Every row gives one point. Examples show where two turns around zero, p and q, send a point. Write where each new point lands after one turn and then the other. Backwards means that the second turn is done in reverse. Each puzzle has new turns, and all numbers are rounded.
(in the rows, 128 means zero)

Turn p:
[ 70 109] -> [114 187]
[144 156] -> [155 110]
[170 119] -> [116  87]
Turn q:
[109 107] -> [109 107]
[156  91] -> [156  91]
[120 187] -> [119 187]
Where do these land?
p, then q: [117 155] -> [156 137]
q, then p: [ 90 142] -> [145 165]
p, then q: [177  87] -> [84 82]

Turn p:
[120 162 111] -> [161 142 112]
[ 85 111 113] -> [153 118 169]
[202 137 126] -> [ 82 167  84]
[105 101 162] -> [116  84 148]
Turn q:
[155 144 146] -> [160 119 143]
[167 117 120] -> [130 122 169]
[126 105 147] -> [132 157 133]
[161 135 115] -> [132 106 157]
[ 31 139 112] -> [ 86 136  39]
Where do these land?
p, then q: [107 164 154] -> [102 128 170]
p, then q: [166 191 110] -> [104  57 137]
p, then q: [125 132 181] -> [ 84 156 139]
q, then p: [122  91  93] -> [163  92 138]
p, then q backwards: [113 105 140] -> [149 131 107]
p, then q backwards: [135  85  89] -> [153  75 124]

Turn p:
[138  84 140 153] -> [125 175 103 132]
[126 201 143 136] -> [112  74 150 172]
[175 106  93 145] -> [174 169 144 139]
[120 103 176  95] -> [120 115  69 108]
[115 187 137 114] -> [115  71 145 144]
[ 93  87  79 124] -> [120 164 156  71]
Turn q:
[155 176 168  87] -> [190 151 171 136]
[150  68 152 162] -> [126 144  56 148]
[112 113  71 146] -> [ 85  96 116  95]
[ 90 130  93 153] -> [ 74 116 136 114]
[191 105 162 121] -> [187 148  85 132]
[ 89 161 115 140] -> [ 92 133 167 123]
[108 144 135  88] -> [141 108 165 148]
Where do these land?
q, then p: [103 104  92 170] -> [ 95 124 151  76]
q, then p backwards: [145 117 146 158] -> [136  94 145 139]
p, then q backwards: [ 57 128 138  65] -> [132 121  34 142]
q, then p: [182 178 143 122] -> [176  82 109 158]
p, then q: [154 113 121 126] -> [145 138 129 104]

Turn p:
[115 121 127 160  83 126] -> [134 154 157 105  93 129]
[135 164 142 114 150  99] -> [128 119 138 172 150 107]
[114 136 125 177  89 100] -> [128 162 185 121 104 128]
[126 159  98 112 159 146] -> [ 85 125 101 154 140 132]
[161  75 167 135 142 190] -> [182 147  66  88 144 153]
[156 140 131  77 144 145] -> [135  96  83 159 129 127]
[129  99  95 166 106 110] -> [121 136 168 101 114 167]
[ 88 130 138  83 150 107] -> [111  86 127 124 149  81]
Turn q:
[134 137 122  81 117 153] -> [159 144 120  98  97 125]
[151 128 145 160  93 131] -> [140 129 171 130 158 142]
[112 145 133 138 225 146] -> [ 86 128  69 121 150  60]
[102 117 152 121  83 146] -> [135 101 169 102 105 139]
[118 130 133  72  86 111] -> [137 143 138 105  76 169]
[132 147 113 146 107 103] -> [130 126 125 136 149 166]
[108 113 110 146 134 150] -> [138  93 122 138 130 110]
[168 108 117 160 180  84] -> [ 99 162 109 193 160 113]
Where do these land?
p, then q: [140 137 131 120 150 141] -> [134 118 108 142 141 121]
q, then p: [137 162 119 157 106 138] -> [131 118  92 133 161 142]
p, then q: [174 122 122  93  85  91] -> [155 128 198 155 138 116]
p, then q: [132 123 196  91 136 122] -> [125 176 120 187 140 138]
p, then q: [ 63 120  85 111 106 132] -> [106  98 138 115  62 159]
q, then p: [120 109 134 179 146  92] -> [111 161 144  89 166 119]
p, then q: [135  90  87 177 144 129] -> [139 123 117  71 110  84]
q, then p: [127 100 135  96 130 162] -> [158 111 157 144 100 125]
p, then q backwards: [125 190 143 128 149 146] -> [159 106 118 137 181 107]

Turn p:
[ 92 147 112 161 139 113 198 153] -> [169  60  97 132 104 154 140 141]
[ 94 168  97 160 122 131 134 180] -> [149 109 111 122  92 160 192 129]
[123 170 141 103 113  64  80  79] -> [ 78 139 172  86 107 166  89  85]
[170 109 125  83  83  78  92 106] -> [124 183 155  71 159 142  84 110]
[124 103 130 202 154 175 144 159] -> [146 124  67 197 124 119 163 136]
[130 148  94 131 193 160 170 172] -> [190  95 148 173  96 106 165 145]
[106 103 117 121 126 189 139 121] -> [113 126 117 145 136  97 146 185]
[130 115 175 103 131 140 126 148] -> [118 115 137 128 171  98 141 109]
[183 142 156  98  76 101  91  56] -> [ 82 179 138  69 125 106  59  93]
[128  75 132 118 144 131 106 106] -> [111 151 140 158 165 130 104 147]
Turn q:
[169  84 100 102 143 107  81 133] -> [ 75  83 164 137  97 146 107 121]
[174  93 165 178 162 152  91 116] -> [ 54 170 129 121 101 145 157  91]
[182 112  71 148 171 139 120 109] -> [ 89 134 191 154  96  90 132 105]
[ 87 175 182 131 132 163 194 102] -> [169 171  81 124 202 100 160 121]
[109 187 124 160 128 162  97 111] -> [160 162 159  77 129 126 168 122]
[100 101 133 123 101  84 134 129] -> [151 111  98 139 117 153  88 120]
[132 128 126 102  70  98 189 163] -> [150 112  79 144 132 101  78 185]
[128 112 136 148 169 126  96 177] -> [105 141 144 154 106 178 157 144]
[140  83 180  95  82 150 132 139] -> [ 89  93  54 109 132 130 129 138]
[ 70 134  71 114 100 129 138 158] -> [201  87 131 143 103 123 135 154]
[116 199 120 107 151  97 135  72] -> [165 144 179 107 193 118  98 107]
Where do these land?
q, then p: [106 183  95  98 159 157 135 153] -> [175  96 115 153 160 100 121  82]
p, then q: [ 96  94 108  82  67 181  96 127] -> [167 120 134 178 178 158 145 195]
p, then q: [113 118  84 171 132 124  99  63] -> [173 132 126  78  88 137 173 159]
p, then q: [111 128 197  99  97 148 108 158] -> [153 116 133 188 178 137 116  90]
p, then q: [ 74  97 105 132 154  77 119  69] -> [123 123 109 101  94 163 216 127]
p, then q: [172 124 163 148 111 164 178 165] -> [116 123 175 164 113 108  61 117]
p, then q backwards: [157 118 160 116 162 123 118 157] -> [110 133 112 123 165 131 152  87]
p, then q: [158 136 156 117 143  78 137 101] -> [103 114 141  87 131 151 129  81]
p, then q: [166 153  84 189 128 101 162 158] -> [ 98 120 145  87  92  53 107 142]
